Rows are points. A path goes straight from each point to the next, and from the last back to the first. The post is the endless flat space through its rows: a point in 2 columns, a line in 3, a plane in 4, and so on, so that a path can go around it. Count how often the path circles the post. Going back the other way cancels.

Post, 2 rows:
[[-26  28 -10]
 [ 21 -26  -9]]
Path:
[[-78  32 -52]
 [-94  17   5]
 [-13  26  36]
 [ 20   7   0]
 [ 27  49 -38]
 [  8  26 -72]
 [-13 -46 -23]
 [-22  -6  48]
 [ 36  25   8]
 [ 36  -1 -47]
 [ -8 -22 -48]
 [ 14 -50  -2]
 [-87  84  43]
 [ 59  -4 -12]
 [  7  23 -63]
 [-15  -4 -35]
 [-77  -6  10]
 [ 35  -9  34]
 [ 76 -35  -6]
 [ 13  -4 -30]
 [-36   8 -16]
 [-45  20  45]
 [-24  41   5]
 [  8  44 -43]]
Times around: 5

Post:
[[ -6   6   9  17  21  -7]
 [ 17   2  -1  -8   0   7]
 [-29  -1 -10 -21  22 -15]
 [-18 -33  -2 -39   9  -4]
 [ 15  13   0  32 -17   9]]
Path (27 x 6):
[[-11   9  15  49  24  18]
 [-32  20 -34  -3  39 -28]
 [ 43  -3 -18  14 -10  18]
 [ 15 -14   3 -13   9   0]
 [ 34  -2  -1 -33 -16   8]
 [-14  -3  24   6 -17   3]
 [  0  -4  -1  21  -8  35]
 [-29  -2 -16 -16  63 -13]
 [  3  -6 -23 -41 -12  -4]
 [-38 -20  13 -24  22 -31]
 [  9   6  22 -14  23   3]
 [ 11   3  -1  -4  37  21]
 [-42  -4  -7 -14  29 -13]
 [ 34   0 -34  13 -32  19]
 [-26  -5 -12 -24  61 -49]
 [-19 -18 -13 -25  36  -2]
 [  0 -12  22 -18  31  12]
 [ -3 -12  -2   5   3  22]
 [-34  13 -31  24  21 -15]
 [-45 -13   2 -71  95 -53]
 [ 34  12  15  -8 -33  -5]
 [-17   8  25  33 -24   6]
 [ 24  22  -9  21 -17  21]
 [  5 -23  -2   4  44   1]
 [ 70 -13  -2  22 -25  13]
 [ 13  12   4 -15 -34 -10]
 [-44  28  13  21  38 -16]]
Times around: 4

Post (7 x 8):
[[ -6   9 -22   1  -9   7   7 -15]
 [-21  26  47   6 -18  37  17  32]
 [-27 -48  28 -74  -1  17  25  40]
 [-17  26  -6  24  16  -9   9   6]
 [ 12  16  11  32  12   0  44 -43]
 [  0  28  -6  14 -14 -26 -27  -2]
 [  9   9  31 -12  33  29 -12 -14]]
Path, 28 rows:
[[-24 -24  23 -54  63 -12  43   8]
 [ -1 -31 -20 -24  27  15 -20 -61]
 [-12  19  -8  53 -30   9  -4 -12]
 [ 20  24  -8  19  -2  55   4 -29]
 [ 37  49   1  33 -24  32 -12 -36]
 [-17  13  17  27 -84  -9 -40  74]
 [-34   4 -12  25 -32  31 -28  28]
 [ 30 -24  24 -19  42  38  13   1]
 [ 32  17  16  -2 -49  -1  22  -9]
 [ 15  20  12  52 -35  10  37   8]
 [-21  12  -9  39 -13  35  39 -12]
 [ 33 -32  32 -35  23   9 -24 -49]
 [-18  -3   7  13 -29  -7  25  27]
 [ 38  21   9 -10 -27   6  -4   6]
 [ 20  26  64 -52  -2  29  -5  20]
 [-32   2  39 -19  31 -20  57 -21]
 [-27 -22 -10  -7  33   0  17 -34]
 [-22   3  90 -41   5   5  82  13]
 [  4  11  46 -48 -42  31   1  37]
 [ -2  -1  -9   5   7  29  34  22]
 [ -6 -23  39  31  13  -5   7  22]
 [-18  -3  28 -10  10  37   2  -2]
 [ -4 -23  40 -95  23  36 -43  -3]
 [  3  32  55  18  36  -9  27   1]
 [ 25  16 -14  -6   9   3 -26 -18]
 [-39  24 -10  52   8  22  14  39]
 [-26 -17  50 -48  12  19 -36  54]
 [-30  -1  47 -51  32 -20  -6   7]]
Times around: 1

Post (10 x 11):
[[ 30  -7  -7  -9 -12  11   2 -26 -43   2  31]
 [ 43  15  33 -21 -12 -19  12  -2  12  29  -5]
 [ 37  49  -9  -8  36 -23   9  -1  -6   8 -32]
 [ 21  29 -29 -11  -2  -1  37  -9  78  12  46]
 [ -8 -41 -13  14 -17  -1   0  17  -7 -15   1]
 [ -7 -13 -39 -29 -20  37 -10   3  21  -8  -4]
 [-52 -39  25  63 -14  21  35  23  11 -60  18]
 [-18   8  -7  29  22  22 -16  24  11  -2  15]
 [-11  -7   6  37  -3   5  13 -16 -21  35  -3]
 [ 23  58  -3 -18   2 -32 -41 -28  16   3 -16]]
Path, 25 rows:
[[ -5   9 -42   5  39  28  15  -4 -51   4  -9]
 [ 27 -14 -26 -12  18  11  26   4  -4  29  23]
 [-15 -13  37  28   0  -2 -11 -15   8 -12 -33]
 [ 54  34  -3 -40 -19   8   2 -17   0   6 -15]
 [ 10   3  -6  33  -7  -5  54   0  -6  10  11]
 [  2 -24  -2  10   2  -7 -19   3 -58  28  -6]
 [ 21   7 -14  16  29 -22   5 -30  -4  19  20]
 [ 32   1  52  47   1  20   5  11 -36 -38  -6]
 [-19  12 -55  22 -28   9 -40  15   1   8   4]
 [ 29  37  26  13   0  -3   0  17  33 -11  49]
 [ 21  31 -33  -9   3   6 -21  -5 -49   8 -58]
 [ 65  46   4  -1   9 -55  37 -64 -66  66  41]
 [ 46  16 -10 -75  17 -29 -15 -18   9 -17  16]
 [-12  -9  15  27   6   4 -25  19  16  12  -8]
 [ 71  53  12  -1  30  17  27 -27 -66   7   7]
 [-34 -27  24  16 -56  43 -19   7  15 -61  58]
 [-28  33  -2  31  -6   9  30 -50   3  28  18]
 [ 20  19 -11 -15  15 -35 -35 -16  -8  58 -55]
 [ 47   1  62  23 -34  -2 -75 -29 -24  58  29]
 [  5 -31 -25  22  -9  13  22  22 -46 -12 -35]
 [ 20  52 -21  32  -2   6  -8  -3  22 -47  38]
 [  5  27 -43   8  35  73  10  76  24 -41  15]
 [-17   8  -2  24  11  15  42  36  27 -29  55]
 [-89  -3  -3   6 -46  64 -17  13  95  23  17]
 [ 33   8 -57 -39 -13 -18 -28   3 -46 -81  26]]
Times around: 4

Post:
[[  2  -2  28 -38 -30  52  26   2  35 -16  40   3]
 [ 29  17   6   0  18   6  16  37 -12  -1  -8 -10]
 [-38 -34  12 -22  -4  -9  57 -44  -7   7  -1  14]
 [-10 -29  16  24  10  20   7  20  29 -21  -5  17]
 [ -3  14 -34  39   3 -18  21 -15   8 -17  24   6]
 [  4 -23 -12  32   8  37 -66 -19  13 -16 -43   6]
 [ 12  46   8 -62 -49  -1  19   4  36 -58  -3 -15]
 [  6  -1   9  -6 -40  24 -53   6  -9   2  22   7]
 [-17 -67  -8  28  21  -2  -9 -21 -30  30  33  -8]
 [ -7   5 -28 -17  -7 -19   1   0  28 -10  40  17]
 [-21 -18   4  -9 -21 -41 -64 -51 -20  39  15 -13]]
Path, 22 rows:
[[ 11  23  18   2 -15 -16 -67 -28   0  23  18   7]
 [ 18   3  20 -15  -4 -51 -63  11 -26   4 -12  15]
 [ -3   2  -7  -9 -47  12  52 -39   5 -34 -23  18]
 [ 27 -61 -32  40   6  71 -68   9  28  19  30 -29]
 [ 28 -13   9 -36 -43  -6  -9 -34 -19  -6  -3 -74]
 [-34 -43   2 -34 -40  24 -27 -40   6  11 -19  16]
 [ 10 -24   7 -49 -44  54   1 -40  14  -9   1  18]
 [ -7  39   4 -12 -40 -42  52 -34  -9 -61  16  17]
 [-30   6 -26 -14 -26  10  -7 -24  16 -57  26  12]
 [ 20  49 -29   8 -11   7  -6  -1 -11  22  10   3]
 [ 25   0 -14  20 -31 -46 -15 -28 -16   1 -22 -46]
 [-41 -60  18  88  36 -49  28   5  -3 -16 -20  41]
 [  1  20 -19 -26 -12  51 -19 -42 -11   9  43   6]
 [-37 -44  35 -21 -42  15 -36 -31 -12   1 -53   8]
 [ 38 -42 -30  59  10  27  -2  22   0  23  85 -21]
 [ -1 -21  10  -1  25 -46  17 -23  -3   9  -8  26]
 [ 32  21 -41  14  24  26 -95  21  -6  -4  16  18]
 [  4  23 -58 -73 -25 -53  -4  -7  -4  15  71  45]
 [ 10 -11  33   0  31   8  19  14  10 -24  -3 -31]
 [-63  -4 -31 -30 -64   5  25 -88   1 -28 -14  53]
 [ 30  14 -35 -22   2  33   2  27  65 -39  37 -19]
 [ 31   8  -9 -21 -19  32  15  -9  15 -19  35  -7]]
Times around: 3

Post, 17 rows:
[[ 25   2   0  -3  11  43  -7 -18   0   3 -11 -27  -7  17 -11  -8 -41  25]
 [ 24  17  13  33  28 -18  51 -14  -8  -8  -1   3   2   3 -18 -12  17 -12]
 [-52 -25  -4  22  -9 -59  29  -9  -5  10  11  19  44  16 -12 -16  39 -43]
 [ -4  17 -13  29 -13 -45  34  13 -12  -2 -24  -4  -7   2  19  -9  49 -18]
 [-62  32  14  35  -7 -74  36   0   2  18 -52 -21  27  -6 -12  15  17 -28]
 [-38  26   3  19  40 -16 -24 -13   1  19 -39   9  18 -23  -3   4  38  -3]
 [ -1  -8  -9  22  31 -20  64   9   2  50 -50  20   6  42   2  16   7 -25]
 [-13  40 -30  31  18 -28  49  22  13  30   1 -11  16  -9  -8 -29  -7   5]
 [ 14   5   7  18   7  36  -9   6 -24  21 -21  23  28 -19 -30  30  19 -39]
 [ 27  19  11 -14  40 -14 -61   2  -1  14  22 -15   0 -33 -14  37 -12 -38]
 [ -6 -15  21  -7  35  34  12  23   1 -25  17 -11  -2   8 -12 -27  -1   9]
 [ 17  19 -15  -5  41  42  12 -11  13 -24  17 -39   4  23  -7  13 -21 -14]
 [ 22  11  -2  -2  15  26 -21   2 -10   6  28 -18  16 -16 -11  48 -21  48]
 [ 33  22  -6 -52   7  38   2  -7  -2  -5   4 -10  28 -26 -29  21   7  21]
 [  7  21  11  10   7  43   7  -4  54 -10  36  -6 -10  -5  28  -4 -42   7]
 [ 20 -37 -16  10  32  27   0   1  45 -16  13 -23 -10 -11  -3  12 -27  -2]
 [-27   6 -14  10  16 -45  16 -14  -9  -7 -37  16  62  -7  18  13 -14 -33]]
Path, 27 rows:
[[-21   0   6  27  -7 -33  16   6  22  -9  19  15  -4 -14  -2 -21   4 -40]
 [-51  52  42  24   3 -14 -39 -17   0 -27  43   4  34 -64   4 -42 -12   7]
 [-32  28 -18  23 -25   5  49  -7  17  18  26 -20  -7  26 -18  -4 -21 -34]
 [ 10 -38 -47 -12  20 -47 -49  -3 -14  -3 -43 -44   2 -11 -37  22 -33  -3]
 [ 24  11 -14  26  60  19 -12 -26 -14  -6 -62  -3  21  26 -36 -35 -52 -40]
 [ -8 -28   5 -36  36  18 -17 -37 -31 -77  68   0  38  15 -46 -32  11 -25]
 [ -3 -56  -8  50 -38  -4  61   8  70 -15  62   9   4 -32  42 -13 -82 -22]
 [-17   4  29 -15 -10  15   8  10 -63  14  -2 -60  32  -5 -53  17  13  39]
 [ 19  -4  -5 -14  62   9 -12  14  29 -18   3  18  56 -25   2   0 -20   8]
 [ 31  -2  -2   1  55  -5  -2  33 -13 -20  38 -21   2  -1 -44  19  28  23]
 [-16  48   8   6  76  -8  23  19  22  14  16 -26  -9 -23 -32  -2   1  22]
 [-11  13  -1   1  16   7   0 -16 -15   1 -84 -59  -2 -11 -10  75   5  28]
 [ 11  56  -1   6  -2 -16  47  12  -7   7 -16 -31  25 -29 -27  -8  14 -24]
 [-14 -10  -8  62 -17   5 -24  -3  33  56  -9  -1  10  -5   0 -11 -26 -10]
 [ 23  -2 -51  33  30 -57   2  -6  65   9  -9  -3 -10  13  51 -31 -64 -44]
 [ -7 -33  -9 -14  30   3  -6 -28 -13 -58 -32  53  51  -2  -2  38  12 -95]
 [-22  10 -41 -12  20 -25  33   9   8  45 -38 -30   3   3 -13  19 -13  10]
 [-12 -65 -35  -9 -25  24  53  10   4  19   2 -17  33  39   3  18 -11 -16]
 [ 52 -13 -15  14  16  13  -7   4  31 -11  37 -46 -10 -12 -45 -24 -18 -66]
 [-44   1  -1  21  67  10 -43 -16  38 -15  -3 -40  31  -2 -25 -13 -53  -5]
 [ 19 -25  16   3   8  49  22  -4 -41   0 -21  29   6  60 -14  -5   6 -43]
 [ -6  -4  -8 -33  50  68 -11  -2 -32 -24 -50  37  53   4 -52  -1  61  57]
 [-38  32  11 -28   6  52 -18   5 -33 -17  -8   5  27   2  -6  11   7  10]
 [ -1  17  -9 -11  21 -20  28  -5  20  15  18  32 -11  -8  50 -30 -23 -31]
 [ 15 -17 -42  23  41  36  21  33  21  60  18  22   7  -5  15 -42 -36  12]
 [-35  -6   6  10  90 -31 -12   4  34  26  12 -37  -7  46   2  16  -5 -35]
 [  9  24 -10  42  -7  -7  19  13  23   8 -20 -13  11  15 -19  61   0 -15]]
Times around: 4

Post:
[[ 35 -68 -43  -8  24  18   5 -29 -18  12   7 -14   3   6  12  -8   1   7]
 [  8  -5  32  26  19  22 -19  19   7  10  22  -7  -2  26 -22  -7 -29 -26]
 [ 30   5 -10  25   7 -18   7  32  38  23  18  27  16 -10 -18  18 -33 -40]
 [-47  -3  22  11  -1 -17  20  16  50  16  10  41 -52  -6  26 -53  26  25]
 [ 17  17 -17   5 -31  33 -35   9  -1 -26 -22  41   9 -27 -47  25 -37  28]
 [ -1  -5 -21 -32 -19  -1 -19 -29 -31 -37   2   6  25 -11  15  74  -5   3]
 [ 36  39   5   1  43  17  20   4   1  48 -38   3   0 -26  27  32   8 -22]
 [ -5 -29 -16 -49  16  16   0  18  24  11  31   6  -9  13   0  27  14  25]
 [ -9  23 -35   7  18   4 -26  -3  -5 -14  -2   6 -19 -18   4  24  16  43]
 [ -9   4 -15 -18  -3 -16  -8 -17  -3  10 -20  19  -8  37   3 -16   0 -32]
 [ -2  25   5   9  50   2 -17 -17   0 -34 -43  31  19  31  -3  42 -24  14]
 [ 33   1   7 -48  23   8 -22  -8 -16 -22 -30 -18  13 -35  43 -33  -4  -2]
 [-18 -42   8 -16  -5  11  25  28  36   2   0  -3 -11 -26 -21  -9 -43 -27]
 [-18 -14 -18  -9 -22 -33  35  28 -15   4   0  49 -24 -24 -24 -28  14  11]
 [-17  47  23   2  17   4  20 -11  12 -28 -36  23  21 -23  10 -51  15  -1]
 [-28 -21   4 -23 -25 -28   3 -43  13  -7  -2  29  14 -60 -33  -4 -42 -18]
 [  2 -38   1 -22 -39 -20  16  13  30  -3  44 -10 -39  -7 -30   9 -12  26]]
Path, 30 rows:
[[-61 -16  25 -45 -44  -1  17 -22   7   1  -4  15   5 -52   1   0  -7 -32]
 [ 34  37 -48  13  40 -68  42  37  10  31 -14   6   0  39  28   4  10 -41]
 [-10  -2   3 -13  35   8 -16  15  27 -33  32 -21 -23  12  22 -22 -15  42]
 [ 21  26   9 -18  -9  -4 -33  30 -26 -50 -18   7  21  -8  53  18 -33 -59]
 [ 12  -7  -9  -4  16 -12  12  57  27   5  29 -21 -28 -25  -4  37 -25 -17]
 [-14  17 -22  14  18 -12 -12  -2  29  14   0  21 -24 -24 -63  33 -50  20]
 [-33 -24  -8  14  22 -11  24 -23   8 -11  -6  -5  28 -25   2 -11 -31 -13]
 [ 16 -22  20 -16  31  16 -41 -24  18 -16  11 -18  23   4  59   6  24  45]
 [-81 -44  19  -6   2  16  15 -32 -21 -12 -37  58  15  -1 -46  82 -19 -10]
 [  8  19  21  -8 -33   8  15   3  37   5  39  -2   2 -21 -36   9   4 -19]
 [-25 -20  51 -33 -44  19   6   8   8 -41 -12 -15  34 -83 -35 -10 -65 -55]
 [ 36  27  18  11   5  -6  36  -5  22  57 -49  20  10 -58  -2  15 -26  -1]
 [  5  -3  20  23  40   2  29 -15 -20   5 -33  16  38  20 -35   0 -55 -47]
 [-18   1 -57 -39 -39  78  26  28 -20 -26 -18 -20  13 -14 -34  38 -11 -21]
 [ 22 -35  18   5  -5 -11  18  58   2 -39  54 -40 -35 -51  -6 -14  -8 -17]
 [-18 -22  23  36  -4 -42 -30 -67  14  -8  -9  39   0   6   6 -18 -24 -26]
 [ 34  -8 -37  -7  40 -55  20   6  29  18 -15 -21  22 -40  -6 -55 -16 -46]
 [ 53 -43  -5 -77  -5   0  -6 -20  -3  33 -16   5  25 -12  15 -24 -35 -37]
 [ 11 -40  -9 -12  44  31 -35 -93  43 -18   3  14 -12 -12   9 -32 -42  67]
 [-44  12 -28  -2 -51 -26 -23 -59  -4   1 -18  43 -46 -51  -1 -10  -7 -18]
 [ -1  39 -17  16 -25  -8 -26   3 -28  -6  35 -22 -19   8  16  49 -15 -24]
 [-51   8 -80  30 -14   6  36 -39  -3  36 -37  70 -22 -16 -14  18   2  44]
 [-37  -5  20   5 -64  41 -22  42  19  -2   7  11 -44   0 -49 -22 -15  42]
 [ 12 -52  12 -11  63  -4  29 -49  38 -15 -15   7  45 -33 -30 -26 -14  -3]
 [ 27 -18   7 -43  15   7  22 -25  10  19  -7 -41  -2  16  25 -32   1 -95]
 [-31 -39 -58 -42   4  17  -2   2  15 -28  10  49 -19   6 -18  54 -34  52]
 [ 28   7  -9  -2  10  19  40  42  -2  70 -23  59 -19  10 -17 -29   6  18]
 [ 25  25 -50 -18  15 -39 -27 -38  76  53 -21  43  45  -9  14 -48  -7 -27]
 [ 28  -6  45 -24  -9  -7  -4 -16  24 -37 -16 -22  -1  10 -28  -8  -7  17]
 [  8   9  -5 -14  23  -7 -17   8 -33 -46 -16  28   7  -3 -50  22   4  36]]
Times around: 0

Post, 17 rows:
[[-20   9  -7  10   4  -9  13  -3  16  -4  23 -17  26  19 -18 -16  13  52]
 [-27  31 -37  20  27   9   1  13  31 -20  10 -23 -16  25 -11  -9  12   5]
 [ -3   1  29   7  17  -7  16 -55 -16  -7 -12 -11 -46   3 -41  34  -4   1]
 [-18  -7  36  10 -22 -22 -13 -31 -21 -41  12   3 -14 -43 -14 -20 -10  19]
 [-19  -1   6  -3 -25  -4  28  10  46   3  13  18 -14  -5 -15 -13  11  20]
 [-11   0  -9 -37   9   0 -57  -1  14 -22   2   5   5 -28 -33  11   2  10]
 [-53  47  11  -6 -84   2  -6   3 -16  29 -22  17 -18   1  23 -31  17   5]
 [ -9   7 -30  16  12  -3  13 -21   5 -24   2  10  -8  16 -54  -7  25 -17]
 [ 27  13 -19  17  29 -34 -12  30  19  18  21  -2   5  -7  25   2  15  14]
 [-17 -25  23   3  16   3 -15  35  -9 -23 -33  21   3  12   2 -15   1   9]
 [ 24  54  29 -34  28  -6  48 -17  17 -12  15   7 -36  16 -49 -19  25  41]
 [ 40  70  -6 -24  11   3  74 -20  19  22  -3 -34   8 -14  -3 -36  -2 -34]
 [ 18   1 -14 -12   5   2 -10  27  13 -30  16 -12   9  -8  11  28  31   8]
 [ -4 -79  39   2  33  80 -23  13  44   7  16  64   9  30  13 -44  48 -43]
 [-28  59  16  -1   2  -1  17 -27  22 -17   9  30  -5  25 -45  10   9  -5]
 [ 21  13  11  42  -3  12 -32  15 -20 -37 -42  -2  -6 -27 -23  14 -57  30]
 [-24   6 -16  26  26  13   3  41   3   2  29  -9   6 -10 -17  -7   7  -2]]
Path:
[[-52  29 -23  44 -20   0   5 -27 -55 -20 -13 -16 -30 -14 -16  -1 -27 -10]
 [ 18  10   4  78   3  30  21 -20 -17 -23  -4   1  31 -41 -14  -7 -18 -17]
 [ -2  22   5  22 -18  18 -23 -16 -23  12  14  20  31  -5 -12  -9  33 -26]
 [ 14  18  23 -60 -25 -15 -29 -27 -54 -95 -17  -8 -25   4 -30 -46  47  -1]
 [ 20 -19 -36  24 -46  41 -36 -48  58  18  28  -3 -22  10  13 -10 -23  15]
 [-28  21 -14 -47   8  -9  -5   1   4  35  24   8  34 -27  -6  -8  23 -19]
 [  5   7  -9 -22   0  45 -29   8  -5  -1   9  -8  15 -27   0 -14  -5  34]
 [-36  38  43  -2   4  36 -43  20 -19  19  20 -25   2  10  49 -11 -36  37]
 [ 10  16 -15   7 -64 -31   8 -15  59 -40   2   2 -18  29 -43   1  17  46]
 [-53  83   5  56  21 -23 -43 -10  -2 -43  38 -46 -40 -28 -25 -41   0   6]
 [ -3  14  -7 -12  -5 -34   9 -45   0  22 -25  18 -16 -37 -39  -9  17   8]
 [  4  32 -69   4  45  18 -23   5 -15  -8 -30  12 -20   0 -38  16 -12 -25]
 [ 67  -1 -20  -4  23   5  32  20  -1  19  38  -1 -16  23  27  31  55  -4]
 [-12  69 -45  14 -66 -51   9 -23  39   4  -2 -17  -6  -2 -45  38 -29 -14]
 [-19  41   5 -32  -5 -11  42 -26  31 -47 -21  -8 -18  28 -32  -2  39 -15]
 [ -7  51  -1 -38   7   4 -24 -24 -22   2 -21  22  20  10 -41  45  45  16]
 [ 42  -7  10  -9  35 -23  22 -59 -26 -55  32   2 -16 -34  -8  13  25 -15]
 [ 38  50 -28 -80  18 -81   4  31  19 -22  42   1  -2  10 -14   2  45  65]
 [  9 -24  16  -5  -5 -18 -14   1   3  -5   6  14  37 -30 -23 -32 -18  -1]
 [-10  24  12   7   3 -18  -8   5  15 -42  -6  11  -6 -58 -86  -1 -46  18]
 [ 15  -6  15 -27 -17 -19  25  28   7 -39 -40  -2 -32  18   0   2  41 -13]
 [-23   1  10 -15 -29 -36 -10  -8  -5 -26  -3 -33  34   3  38  21  62  54]
 [  5   1 -25 -12   2  20   8  -2  11 -33   2 -16   1  -6  11  12  56  39]
 [ 13  -1  33  14  61   6  27   1  18 -41  42  11 -50  31  21  31  27  15]
 [ 22  81  35  29   2   8 -16 -59 -26 -24  24  37  -8   6 -49  31 -20 -17]
 [ 26 -57  12  67 -12 -14  64 -42   8 -42  37  15  -8  59 -38  -2  70  25]
 [-48  43  -1   5 -48   8 -25 -20 -12 -39 -34 -13  24  10 -26 -21  -5  43]
 [-17  10 -13 -11  29  54 -36  23 -26 -27  -8 -11 -10 -77 -29 -35 -40  23]
 [ 10  45  54  27  36  13  15 -53 -24   8  47  22 -38 -41 -26  24 -41 -18]]
Times around: 3

Post (17 x 18):
[[-46   2 -11  -9   2   1   9 -26   3  24 -33   2 -25 -13  -4 -39  33  58]
 [  3  -1  23  -3  24   4  17 -19  15 -24 -11  -7 -26  -6 -41 -11 -27 -17]
 [ -6  21  27 -30 -10 -12 -13 -28  12  33 -28 -62  24  -8  27  34 -22  -1]
 [ 23  -9  18 -13  18  -1  22  11  19 -20  11 -10   0  29 -27  30   5   7]
 [ -7  11  46 -42  14  10 -26  24  -2  57  -5 -48   7  -4   0  21 -26 -23]
 [ -4   9  20   5 -16  -3 -20  -7  20  37  11 -30 -20  -5  15  32 -25  -4]
 [ 11   1 -14 -19  10  17  -2 -19   7   4   9   4  15 -15 -17  25 -35 -15]
 [-41   2 -10  24  52 -12  35  14   1 -26 -26  24   2  -6  13 -57  11  19]
 [-53  37 -25  16  25   7  30  -1 -21  -6  -7  -3 -20  23  -5 -38  -7  19]
 [-16 -42  -1  -3  16   6   7  11  -3 -31  15  -5   8  19 -33 -23  -9  -9]
 [-17  12 -17 -34   7   7  23 -10  18 -42 -11  14 -27  17   1 -49   6   0]
 [-12  12  19 -32   5  -2  -6 -39  -4  49  17 -24  11   6  17  25   3 -36]
 [ 34  19   9 -10   1   8 -36 -12  18 -25  -3  -6  23  16 -43  12  12 -19]
 [ 28  -9  19  -2   5  -4  12 -13  -4   1  -8   1  12  32  -8 -18 -27   3]
 [-66  39  18   6   4  -6  28  15 -10 -19   2  19   4   6   7 -49  -5  30]
 [ 64 -11  20  -1 -13  13  -2  -7 -38 -31   8 -13  18   1 -27  11  -5 -21]
 [-34  21  42 -29 -12  12 -38 -25 -15  30 -31  -6   2  10  18  38 -14   5]]
Path, 31 rows:
[[-10 -36  58 -27  -4  -5 -10   9  34  27  23 -19   0   9 -20  28   6 -16]
 [ -3 -45  14 -18  21 -47  27  11   8 -17 -49 -10  -4  -9 -25 -28  72  71]
 [-31  15 -14 -29  21   2  -9  15 -42  32   9  -8  20  15   9 -12  -9   6]
 [ -9   8  47  28 -16 -10  -8  -4 -63  60   3 -54  31  11  37 -21 -23  32]
 [ 39   8  50  -4   4  -6  20 -22  58  -5  19 -95  27  -4 -45  -4   3 -28]
 [-71 -59  36   9  69  -2  21  32  21  54 -33 -31  25 -41   0   8   6  14]
 [-35 -10 -37  29  36  13  15  25 -24  30  19   1 -21   5 -60  19  11  17]
 [-11  49  57   2  10 -27  12  11   8 -23 -20 -15   4   4   8   3 -24  -1]
 [ -1  59   7  -1  25 -11  -1 -33  -6 -17   1 -23  20   6  46  36 -67 -20]
 [ 24   8  -8 -62  34  24  10 -32  -3 -19  34   4  74  43  -7 -41  23 -42]
 [-61  66  24 -52   5  12   5 -31  52  21  26 -33  24  20  27  22  24 -18]
 [-15 -20   2 -21 -30  38 -18 -67  -8 -36   8  12 -30  11 -31  -3   6  19]
 [-30 -13  30 -65  37  11   3  44 -22 -26  16 -34   7  -1 -31 -26 -34 -43]
 [-39  25  29  -6  32 -35  18  32  16  -9 -58  -9  -5 -41 -10  50  -9  84]
 [ 39  15  13 -25  37 -15 -13   9  33  22   5 -38  45 -16  30  25  -6 -33]
 [ 22   5  36 -27 -26  10  -4 -20  21 -49  20  10  48 -35  31  16  12   0]
 [-32 -40  93  -4  39  10  39  25  -7  37   0 -41 -22 -49 -14  24 -30 -20]
 [ -2  -5   2 -34  -1  10  40 -15 -15   4  -9 -19  20   7  41  24   8 -10]
 [ 61   3  -2  -8 -10  39 -20 -15  30 -19  16 -22  17  13 -36  25 -23 -14]
 [ -9 -38  -4 -67  16  24 -30  -3  -4   4   2 -23 -16  21   1  10  37 -21]
 [  5  14  12 -45  19 -42  -8 -31  24  39 -53 -31  -9  34  27 -34  21  24]
 [ 14  -2  -1  26   3 -32  19 -23 -12  28  25  -1 -10 -25 -43 -44  18 -32]
 [  4  18  83  14 -11  -3   1  34 -26 -10 -17   7  15  20 -13 -28   1   3]
 [-17   3  62  32  41   7   1  44  30  22   0 -23   9  24 -52  -1 -30   8]
 [ 33  54  16  26  18  30 -43 -16 -29  -5   3   0  15  13 -35 -19 -15 -46]
 [ -7  -4 -33 -40   8  20   9 -23  20 -32  -3   9 -56  -4 -26  -3  39  30]
 [-22  36  33 -39  -9 -22 -31 -21   1  86 -37 -20 -32  13  12  65  -9  53]
 [  7  18  21 -15   8 -30  19   2  11 -55   1  20 -41   3   8 -10 -19 -26]
 [-74  32  50 -28  21 -10   6 -45 -14  47  16 -15  10  10  14   5 -37 -12]
 [ 33  18 -15  37   9   5   6 -49  20 -11  -1   1  30  17  -9 -62  -5  15]
 [-52  12  -9   7  18  10  -5 -19   0  17 -41 -54  38  -7   8   2  19   7]]
Times around: 1
